Each point is reached from the start by the listed moves, each made 0, 1 or 2 times, or once backwards (-1), plus a little noise. Is the number of moves made odd or even? Then give how often each move was made.

Moves:
(1): [ 66   1  -6 -38  -3]
(2): [  9  54 -10  13 -14]
Start: [  7 -12 -14  -8  10]
Points:
[ 66 -66  -6 -57  18] => even (1, -1)
[ 81  45 -30 -34  -3] => even (1, 1)
[-62 -11 -18  34  16] => odd (-1, 0)

Moves:
(1): [29  3  3  1 -7 -1  4  1  2 -3  1 -3  0 -1]
(2): [-2 37  7  2 -5  3  1 -5  1 -2  1 10  1  1]
(3): [-4 -2 50  1 11 -5 -8  3 -2 -5  9 -1  1  8]
(4): [-7  1 -4 38  2  7 -6  2  5  2  3 -4 -2  9]
(5): [  4   5  -2   2  40   3  -5  -7  -5  -1  -3  -2  -5 -11]
(6): [-3  1  2 -8 -3 45 -8 -2  1  2  8 -3  0  1]
(7): [-5 -2  7  8  2  0 39 -3 10  1 -1  6 -4  1]
(8): [-1  5  2  0  2  5  8 32  1  5  5 -1  5 -6]
(9): [-5 -4 10 -5 -1 -1 -9  5 40  0 -1 -8  4 -1]
(10): [ 1  0  4 -3  2 -3  3 -2  0 37 -3  4 -2 -2]
(11): [ 5 -3 -5  1  1 -4 -2  2  4  3 28  7 -5 -3]
Start: [ -4   9 -15 -19   3   2  -8 -12  12   6   9  19   8  -6]
Points:
[-25  15  77  63  72  50   0 -19 -14  39  34  23  -9  16] => odd (0, 0, 2, 2, 1, 1, 1, 0, -1, 1, 0)
[ 13  59  38  38  10  57 -50  55  20  87  66  21  11   2] => even (1, 1, 1, 2, 0, 1, -1, 2, 0, 2, 1)
[ 42 -35  84   2 -18 -18  71   1   0  -2  58  31  -4  14] => even (2, -1, 2, 0, -1, 0, 2, 0, -1, 0, 1)
[ 51  56  23  38  36  90 -76 -53 -25  73  59  25 -13   9] => odd (2, 1, 1, 2, 1, 2, -1, -1, -1, 2, 1)
[-28  76  91  79  26 -37  11  -9  34  -4  52  45   0  26] => odd (0, 2, 2, 2, 0, -1, 1, 0, 0, 0, 1)
[  1 -31  95  -9 -13  40  64  66  40 -24  76  17  13   7] => even (1, -1, 2, 0, -1, 1, 2, 2, 0, -1, 1)
